Each row is a point. To make a cloud, some directions were put in groups of two or more. Within a group, all points are equally far from the middle, so they leave a hole (a ring in 2 directions, a hollow ball in 3). The other directions are filled evenly. Then the cloud was stretched, turned, moved and blurred a little. Count the holes, and give their numbers of directions, smallest first.

Cloud (13 x 2):
[[-25 -39]
 [ 28 -21]
 [ 25   6]
 [ -4   6]
 [ 21 -14]
 [-23 -36]
 [ 17 -33]
 [ 44 -24]
 [ 23  40]
 [-13  33]
 [ -3  35]
 [-18 -32]
 [ 27 -32]]
Holes: 0

Cloud (19 x 3):
[[-34 -39 -32]
 [ -6 -36 -26]
 [ 30 -22 -32]
 [ 48 -42 -21]
 [ 15 -17  38]
 [  8  35 -12]
 [  9  25 -32]
 [ -5 -14  13]
 [-25   5  25]
 [-37 -38 -11]
 [ 39 -35  -3]
 [ -9   9 -22]
 [ -4  19 -57]
 [-11  17 -21]
 [-36 -33  26]
 [ 23 -13 -10]
 [-25  -7 -42]
 [ -4  20  23]
 [-46 -18  12]]
Holes: 0

Cloud (29 x 4):
[[ 10  -7  51  13]
 [ 22   6  -6 -33]
 [-26 -26   1 -11]
 [-12 -12  44  26]
 [  2  42 -23 -26]
 [ -1 -26 -18  -6]
 [ 31   3 -18 -18]
 [ 22  24 -15 -32]
 [-45  29  32  26]
 [-18  44 -13 -30]
 [-18   9 -10  57]
 [ 14 -15 -14  41]
 [  5  52  43  -7]
 [-46 -13   2  -6]
 [ 11 -11  -1  49]
 [ -5 -12  46  24]
 [-24 -11  42  22]
 [-50   6 -20  -6]
 [-23  26 -27  46]
 [ 13  36  45 -18]
 [ 29  -1 -16 -19]
 [-27  -5  39  34]
 [ -6 -17 -29  32]
 [-53  -1  20   2]
 [  4 -25 -11 -14]
 [ -3 -22 -28  22]
 [-24 -12  42  19]
 [ 48  25   9  26]
 [ -3  56 -18  36]]
Holes: 2 (2, 2)

Cloud (32 x 4):
[[ -6  -3 -41  30]
 [ 12  43 -16   7]
 [-35  25 -26  24]
 [-58   0 -16  23]
 [ 10  23   9 -30]
 [-25 -34  16 -41]
 [-56  16 -26 -10]
 [-26 -30 -28 -29]
 [ -3  43  10   4]
 [-29  16 -42 -22]
 [ 12 -21  -3  10]
 [  8 -15 -62 -31]
 [-51   0 -44   6]
 [-35 -35 -41 -14]
 [  5   3  -9  38]
 [ -3   1  44  16]
 [ 37  54   1 -12]
 [ -7 -49 -36  18]
 [ 22 -38  26  -6]
 [ 22  15 -32   8]
 [ 32   1  39  30]
 [ 19 -11  20  23]
 [-41 -24  18  19]
 [  7   9  -1  43]
 [ 27 -16  27  35]
 [-13 -34  15  -6]
 [ 18  24 -36  28]
 [-43   6   8  27]
 [ 21   0 -13 -43]
 [-47  33 -12 -13]
 [-14  -8   6  20]
 [ 27   7  -1 -22]]
Holes: 0

Cloud, 53 rows:
[[-34  12 -10 -17  29  14]
 [-24 -26  15 -22  32  17]
 [ 44  25 -11  -9   4  22]
 [-30  51  50  13   7 -20]
 [  3  10  12   4  54  -7]
 [-14  38  17  20  13 -58]
 [  1 -25   9 -22  18 -75]
 [ 17  -2 -16 -43 -26 -29]
 [ 30  11  17  12  61 -32]
 [-26  12  25   1  45  17]
 [-52 -35  20 -30  32  -8]
 [-32  -8 -24   9  43  -7]
 [-32  24   7 -15  -6 -28]
 [  8 -12   8  38  40  20]
 [  3 -31 -12 -19  10 -24]
 [  6  23 -18  44  -7  12]
 [  8  13   2 -44  -2 -19]
 [ 29  60  27   1  -3  -4]
 [-25  -1  56  19  17 -52]
 [  4 -14  39  25  10   1]
 [ 35  -1 -16 -29  27  10]
 [ 25  37   3  41 -23  -6]
 [ -6  35  41  12  -9  25]
 [ 26 -19  47  -1  -1 -62]
 [ 17  28  46  -1  21 -48]
 [  8  -3 -11 -47  11 -35]
 [ 16  -8 -28  41 -26  -9]
 [ 19   1  23  12   7  21]
 [ 33   9  27 -10  76 -48]
 [ 10  -2 -16  14   4 -17]
 [-10  -9  18  41  13 -19]
 [  5  12  19  18  37  42]
 [ 27  11 -49  16  16  15]
 [  2  -5  -9  13  45  24]
 [ -7   7  28  27  40 -50]
 [ 33 -12  11  -1 -17 -11]
 [ 18  33  14 -12 -30 -20]
 [ 17  21 -64  -3  -8  51]
 [ 24 -18  40  30  -5 -43]
 [  3  50  20  18  12  58]
 [ 23  -5   2   3  44  -5]
 [ 36  -7  -7  19  18  24]
 [ 32  10  36  22  -6 -26]
 [ 10  58   3  12  57 -19]
 [ 24  30  -4   2  18 -13]
 [-49 -27   9 -25  18 -24]
 [ 12  -6  50   2  52   8]
 [ 23   1   6  23  -8 -42]
 [ 24 -29 -25  -9 -24  -7]
 [ 33 -26  -7  28  22  24]
 [-25  31  65  -5  14 -21]
 [ 14  -6 -25  34  40 -10]
 [-50  -2   5  13  24   8]]
Holes: 0

Cloud (73 x 8):
[[ -8 -21 -37  26 -19 -10  37 -11]
 [-16 -28   5 -33  19 -32  -1  13]
 [ 17  23  47  17  13  25   4  -3]
 [ -8 -26 -37 -26  11  -1   4  13]
 [-28  -9  28  23  47  17  -9   2]
 [  6 -22 -57 -16  12  19  13   6]
 [ 20 -51  -7   9 -10  31 -21 -49]
 [ 29 -19 -54  -5  39 -26  18  -4]
 [-16 -57  -4 -26 -15  18 -15 -32]
 [-11 -19  39  19  57 -34   3 -18]
 [ 14  28  20 -19  40  29  13   7]
 [ 22  14  26  -6   8  67  18 -15]
 [ 11 -43  12  -9  45   0 -25  11]
 [ -1  34 -14 -31  22 -50  11 -11]
 [-10  -5  35 -17   1 -50   7 -13]
 [-28  -1 -28  18  61 -13 -14  11]
 [ 27  26  31   4   0 -58 -12  -3]
 [ 22  33 -33 -20  32  29  -5  -4]
 [ -7 -42 -14  36   7  38   5 -38]
 [ 29 -30  -5  22  42  33   8   7]
 [ 43  38   5  17  54  -1  48   6]
 [ 40 -37  -5 -12  35  16 -14 -27]
 [ 47   2  -7  17  34  10  26 -68]
 [-12 -23 -19 -15  48   7  17   6]
 [ 12  36 -41  21  21  32 -21 -25]
 [ 22  -3 -53  34  18   9  33  18]
 [ 11 -39  25  12  33   7 -44   9]
 [ 29  45 -26   7  -9 -15  28   5]
 [ 55 -16 -31 -36  24 -38  12 -30]
 [-34  34 -29 -32  -4 -15 -31 -40]
 [ 29   3   1 -11 -21 -15 -18 -43]
 [ 11 -37  29  -7  31 -12  19  40]
 [-13 -12 -12 -50  18   2  32 -36]
 [-13   0   8  51   0 -16  42  12]
 [ 25  40  -9  38  27  12  13 -19]
 [-14 -15 -48  33  37 -38 -10 -27]
 [-22  26  10  15   2 -54  -2 -13]
 [-23   7  -9 -23  15  -4  26  37]
 [ 27 -46 -15  -7  36  11  48   2]
 [  2  15 -16  -5 -40   3  31 -62]
 [  6 -15   1  65  35 -30  15  16]
 [ -9 -39 -19  -3 -17 -21 -28 -20]
 [ 14  -8 -14  46  -8   9 -20  10]
 [ 33 -24   1  52  12  20   8  -2]
 [ 38  -5 -29  57  18 -25  17  -7]
 [-28 -19  32 -24  21   2 -23 -48]
 [ 39  29   5 -11  31  46  29  19]
 [  0   8   0 -20 -29 -15  10 -60]
 [  6  14  -3 -32 -37  10  34 -28]
 [ -8 -55   1  14   1  -7 -13 -51]
 [-33 -11   8  38   0  27   4 -14]
 [  0  15   0  -4 -39  19  10 -53]
 [ 47 -47   5  36  10  -7  24 -30]
 [-31  22 -23   5  40 -38   8  17]
 [  1 -39 -16  33  57 -27  20 -51]
 [ 37 -29 -12 -19   7 -42 -11   8]
 [ 10  15  18 -31 -13   4 -44 -18]
 [-17  30 -23  15   5 -28  38 -17]
 [ 39 -38 -26 -31  11 -19   4 -14]
 [-17  -9 -21  47  43  -9 -26   2]
 [-20  -7  23 -38   3   4  11  11]
 [ 30  44 -20 -16  30   5  10  26]
 [-24 -22 -28 -18 -18 -20  21 -20]
 [ 55 -30   0 -24   5 -32  -2 -28]
 [ 20 -32  -5  17  64  -5   5   8]
 [ 20 -40  34   0  41 -35 -12  36]
 [ 31 -45   3  -8  -2  56   1  -3]
 [  7  50  -6  35  25  -6  21 -14]
 [  4  20 -26 -46  35  17   1 -49]
 [-27   9 -21  39  37  12  12  29]
 [ 21  -5 -25  10   1 -41 -21  25]
 [ -7  -6  54  30  53 -37   9   6]
 [ 34  15 -31  36   6   2   8 -54]]
Holes: 2 (2, 3)
